Rows are points. To make a cloud, some directions were put in groups of two or more. Within a group, all points are equally far from the middle, so they leave a hole (a ring in 2 directions, a hollow ball in 3). The other directions are filled evenly. Then the cloud was stretched, turned, moved and blurred a little. How many holes are there, and how many directions does each take, smallest first?

Cloud, 19 rows:
[[ 48  19  38]
 [ 24   0  55]
 [-46 -35 -11]
 [-47  16  25]
 [ 55  -8  -3]
 [ -8  53   0]
 [ 15 -12 -48]
 [-16  -2  55]
 [  1  50 -20]
 [-33  -4  47]
 [-56 -22  -1]
 [-20 -29  44]
 [  4 -51  -2]
 [ 33  49 -10]
 [ -8 -47 -19]
 [-29 -32 -34]
 [  5  42 -33]
 [ 56   0 -12]
 [ 36  31  43]]
Holes: 1 (3)

Cloud (28 x 4):
[[-11  33  21 -33]
 [-11  -2  23  21]
 [ 26 -36  13 -43]
 [ 38 -33 -31   3]
 [  4  47 -19 -27]
 [ -4 -26 -24 -49]
 [ 12  30  31 -34]
 [-24   0  29 -11]
 [-16 -26  23  -1]
 [  1  16  35  12]
 [ 22  27  23 -44]
 [ 20  45 -25 -19]
 [ 11 -25 -51 -13]
 [  8  47 -23 -19]
 [ 55   8 -20   0]
 [ 33  -3 -18 -60]
 [-29  -6 -20 -35]
 [-17  -4 -44  -4]
 [  8  35 -15  20]
 [ -5  21  39 -10]
 [ 56  -1  13   2]
 [-11  17 -24  22]
 [ -4  46 -19 -24]
 [ 18  45 -21 -31]
 [ 38 -39  17 -22]
 [-13 -29  21   3]
 [ 35 -25 -45  -9]
 [  7  32  27 -36]]
Holes: 2 (2, 2)

Cloud:
[[ -4  27  38  53]
 [ 17 -10 -37 -28]
 [ 11 -31  44  19]
 [ 38   1   0 -21]
 [-38  -3   3  38]
 [-25 -34  -3  23]
 [ 27  34  15  60]
 [-25  24  -9  24]
 [-35   9  -3 -10]
 [-46   6 -23  42]
 [ 11 -27 -16 -49]
 [ 24  -1 -30 -19]
 [ -3 -29  43  34]
 [-14  32 -19  44]
 [ 16 -19 -26  32]
 [  6 -28 -21  -4]
 [ 35   0  -6   1]
 [ 32 -15   6   4]
 [ 22 -14 -20   2]
 [ 18 -31  39  25]
 [ 18  40  28 -30]
 [-34  18 -14  37]
 [ -9  32   2  28]
 [ 28 -18   0  34]
 [  9 -33   9  30]
 [-20 -19  35  58]
 [ -5  32   9  54]
 [  9  12 -57  17]
 [-26 -30   1 -21]
 [-10   5  57   7]
 [-26  -6  24 -18]]
Holes: 1 (2)

Cloud:
[[-19 -20 -60   9 -17   5]
 [-20 -20 -10 -53   7  25]
 [ -8  33 -12  26   3 -40]
 [ -3 -17 -57 -27  -2  -5]
 [ -5  -1  53  -9  -5 -14]
 [-28  15  -8   1  48 -22]
 [ -3  23  40 -31  -8   7]
 [ 16 -26  -3  53  25  -4]
 [  9   0 -24 -11  18  46]
 [ 37  25 -28   0  36   7]
 [-43  -7 -31  -1 -33 -20]
 [-39  -4   9 -32 -34  16]
 [ -2 -12  21  45  14  29]
 [  1  45  -1 -37  19  10]
 [-19  22   4  31  48  -2]
 [ 33  19  30  13  38   5]
 [ 13 -49  29  21 -15   8]
 [-20  -6 -25 -50 -18  12]
 [-29  16 -10 -31 -36  -4]
 [ 35   9 -38 -10  29  19]
 [-22 -14 -53  13 -15  23]
 [-53 -25 -26 -15 -13  20]
 [-18   5   9 -54 -11  13]
 [  6  -7 -46   4 -38  13]
 [-54 -30   0  11 -33   0]
 [ 11  15  33  40 -28  18]
 [ 44 -14  17  33 -15   0]
 [-46  -6  10 -35 -19  23]
 [ 52   9  19  15  -4   6]
 [-29  38 -35  28   6  18]
 [ 17 -33 -19  48  -1 -19]
 [-21 -54  22   5  11  18]
 [-21 -37  38  -9  27  -6]
 [-29 -33   7  15  22 -33]
 [-15 -55  20   1  22  14]
 [-37  29  28  -7 -29  17]
 [-31 -31  36  -8 -30   6]
 [ -2   3  47   9  17 -27]
 [-23  18  51  17 -20   3]
 [-54  27  16   6 -12  20]
 [ 21 -15 -49 -23  -9  -1]
 [ 10  39   4 -17 -12 -21]
 [-16  12  29  41  20  24]
 [-42  10 -16 -43 -18  14]
 [ -8 -46  20 -11  36 -10]
 [ 23  29  29 -10  24 -16]
 [-14  28 -12  43  25 -27]
 [-20  31  29  29 -29  21]
 [-10  32 -49  18   5  23]
 [ -7  31   2  52 -21 -23]
 [-17   5  16  53  -4  26]
 [-33 -12 -38 -12  27 -26]]
Holes: 2 (2, 4)

Cloud, 76 rows:
[[ -3  38   2  20  23   3   7  39]
 [ 11  32  29  -2  -8  41  14  -3]
 [-14   5   3  20  14  11  39 -25]
 [ -5  19  12  10 -26  40  11  -2]
 [  0  40   9 -19  -4   3 -24  10]
 [-12  14  45 -13 -33  26   5  -9]
 [ 11  -2 -32  -9 -26 -29 -19  -7]
 [ -7  -8   9  19  -6  -8  10  -6]
 [  7   5  31 -21  -6  39   7  -4]
 [-32  14 -24  -4  18   7  33   7]
 [-44  19 -17 -16   0 -23  14   1]
 [-18  20  25 -26 -30   7  12   6]
 [-12   8 -10  -8  27 -19   3  18]
 [-21  24 -48  15   4 -28   8  14]
 [ 20  13   0  -2 -47   0 -19  -8]
 [ 13  34  39   5 -31  36  -9  -5]
 [  5  13 -31 -31 -41 -11 -13  -5]
 [-21   3 -22  29 -19 -17  35 -10]
 [-14   3  34 -15 -42  -1  35  -2]
 [-13 -19 -20   3 -10 -23   2   3]
 [-29  28  24  17  -7  12  27 -19]
 [-11  21   0 -48 -37  -9   2 -15]
 [-25  43 -20   9 -47   5 -11 -10]
 [-56  12  -9  14 -11   4  38  -9]
 [ 20   0 -13 -16   0  21  10  33]
 [-20  24   0  40 -13 -23  -7  30]
 [ 12  45  21  31  -9  -7   2 -19]
 [ 18 -16  -4 -34  -4   1   0  16]
 [-14  -2  10 -27 -15   3  28  36]
 [-41  22   2 -12   4  -1  38   0]
 [ -4 -18  14 -27  16  44  22  15]
 [-32   9  -5  -7  -4 -19 -20  -1]
 [  1  15  -8 -22 -38 -19  16   4]
 [ -3 -29 -20 -25  -8   3  31   3]
 [-15  31  24 -24   5 -11  -4 -14]
 [ -5  21 -15 -10  -2  16 -24 -10]
 [ -9   8   4   3 -15  37 -16  -5]
 [ -9   5 -34  -5   2 -34  -2  -2]
 [-11   3  -7  28 -25 -10  42 -12]
 [ 15 -10  39 -12 -23  12  19 -19]
 [  9  11  -6   6  -1 -17 -36 -10]
 [-10  22  -7  -2   9   6  16 -42]
 [-19  21 -38  -3 -23   8  -6  30]
 [ -1  32   4  -7   9  23  22  38]
 [  3  26   6 -28  15  13  -9 -23]
 [ -8 -10   0 -41 -12 -21  31  24]
 [-33  14 -19 -16  -2   8  14   3]
 [-16  -2   0 -12 -48  26  25 -41]
 [-11 -20 -15  -2 -15  35  40   8]
 [  2  -7  26  10   6   3  17 -25]
 [ 16  -6   6  20  -8   6  15  -6]
 [-42  15  -2  10 -27  22  22 -15]
 [-24  54  29   8 -28 -12 -10   4]
 [  3   8  33  17   8   8   4 -22]
 [ 24  29  14  -3 -39  19  -6  -4]
 [-40  -9 -23  -5  -1  21   8   7]
 [-33  16  43 -12 -41   9  35   9]
 [-25   3   2 -39  -7  16  22 -11]
 [ 37  13   7  24 -29  23  13 -25]
 [  9  18  15   7 -46 -19  -1  15]
 [-18  12  20 -15 -19  19   0   9]
 [-24  25 -19 -13  -3 -36  -4 -13]
 [-33  -1 -34 -25   6  -2 -17   9]
 [-23  11 -11   5 -30  21 -11  11]
 [-23  32  -8 -17  11  -2  28 -11]
 [  4  14 -37  -3 -32  19  -7   8]
 [  1   5 -17 -18   4  27  29  26]
 [ 12  18  27 -20 -26  22 -15   0]
 [  2  15  22  31  18   0  10  27]
 [  1  -7 -32  -1  -1  -4  60  -2]
 [ 31   6  12  -1 -12   8   6  21]
 [ 15  29   4  17   9  24 -15 -31]
 [ 23  18 -23  25 -21   5  31 -17]
 [  5   5   5 -41 -21  -9   0  17]
 [ -1  16  -9  -4 -33   8  25  13]
 [  9  -6  15  -7  12  -2  15 -38]]
Holes: 1 (2)
